Every row gives one point. The points of each table are mixes of a few directions, plus a little noise. How many directions does each table use, and how many do they share? Where both have some left over, give the other angles between the two spaces (their principal angles), to ten degrees, smallest first.

First (4 x 3):
[[-4.09, +1.88, -2.17],
[+3.05, -1.40, +1.61],
[+2.57, -1.18, +1.35],
[-1.53, +0.69, -0.82]]
Second (7 x 3):
[[-3.34, -2.02, +0.34],
[-0.47, -2.33, -0.75],
[+4.72, +2.92, -0.43],
[-0.78, -0.76, -0.01],
[-0.96, -1.40, -0.24],
[-2.58, -0.37, +0.74],
[+3.46, +3.91, +0.36]]
Directions: first 1, second 2, shared 0; angles 50

First (7 x 4):
[[+0.18, -3.22, -0.36, +2.71],
[+0.43, -1.78, +0.11, +1.03],
[+2.87, -4.26, +2.78, -0.61],
[-0.14, +2.45, +0.41, -2.06],
[+0.68, -0.44, +0.80, -0.63],
[-1.81, +5.09, -1.28, -1.84],
[-2.28, +2.24, -2.40, +1.54]]
Second (8 x 4):
[[-2.63, -0.95, +1.31, -0.95],
[+4.52, +1.52, -1.96, +0.93],
[-4.84, -1.70, +2.14, -1.33],
[+3.82, +1.33, -1.77, +1.14],
[-0.03, -0.13, +0.45, -2.24],
[-0.65, +0.07, -0.71, +5.53],
[-1.59, -0.57, +0.76, -0.75],
[+1.37, +0.43, -0.21, -2.31]]
Directions: first 2, second 2, shared 0; angles 30, 90

First (7 x 6):
[[-1.63, -3.97, -0.49, +0.78, +1.27, -0.02],
[-2.51, +0.44, +0.40, -1.48, -1.36, -0.01],
[+1.73, +3.01, +0.31, -0.32, -0.75, +0.01],
[+1.41, +2.76, +0.29, -0.37, -0.76, +0.01],
[+1.86, +1.32, +0.01, +0.41, +0.19, +0.01],
[+6.07, +0.55, -0.67, +2.93, +2.49, +0.04],
[-6.94, -4.12, +0.17, -1.93, -1.07, -0.03]]
Second (9 x 6):
[[+0.88, +1.83, -0.02, +0.07, -2.52, +0.06],
[-0.81, -5.04, -1.06, +0.81, +3.08, -0.60],
[+1.46, +2.08, -1.29, -1.84, -3.17, -1.94],
[-0.63, +2.12, +0.54, -0.13, -3.93, +0.60],
[-1.25, +1.55, +1.25, +0.42, -1.81, +1.41],
[-1.65, +2.46, +0.32, -2.90, -0.94, -0.79],
[+1.11, +3.10, +0.65, -0.34, -1.00, +0.31],
[-0.07, -5.06, -0.09, +2.68, +4.88, +0.87],
[+0.96, -3.07, -0.27, +1.25, +5.39, +0.03]]
Directions: first 2, second 4, shared 2

First (7 x 8):
[[+0.09, -5.11, +7.30, -0.55, -0.98, -1.13, +1.11, +1.89],
[+0.02, +0.97, -1.30, +0.23, +1.54, -0.20, +0.93, -0.08],
[-0.16, +2.25, -3.36, +0.30, -0.72, +0.77, -1.87, -1.00],
[+0.74, -0.71, +3.97, -1.26, +0.28, +0.83, +5.19, -0.23],
[-0.79, +1.31, -4.76, +1.37, +0.05, -0.71, -4.88, -0.05],
[+0.10, -0.12, +0.16, +0.21, +2.41, -0.93, +1.99, +0.54],
[-0.11, +1.44, -2.04, -0.11, -2.39, +1.24, -2.39, -1.09]]
Second (8 x 8):
[[+1.91, -0.14, -0.54, +0.96, -0.02, -3.01, -0.02, +6.84],
[-0.87, -1.24, +0.14, -1.20, +1.55, +3.51, -0.70, -4.33],
[+5.37, +3.22, +0.70, -1.03, -1.54, +0.18, -0.33, +0.53],
[+1.84, -3.85, -1.65, +3.03, -0.26, -3.24, +1.00, -1.43],
[-2.73, -0.22, +0.16, +0.54, +0.03, -0.89, +0.29, -0.37],
[-2.56, +2.59, +2.23, -0.58, +0.77, -0.91, -1.01, -1.55],
[-0.86, -1.27, +0.73, -1.44, +3.32, +2.60, -1.84, -0.75],
[-2.07, +0.85, -1.75, -0.27, -3.83, +1.81, +2.59, +1.02]]
Directions: first 3, second 5, shared 1; angles 90, 90
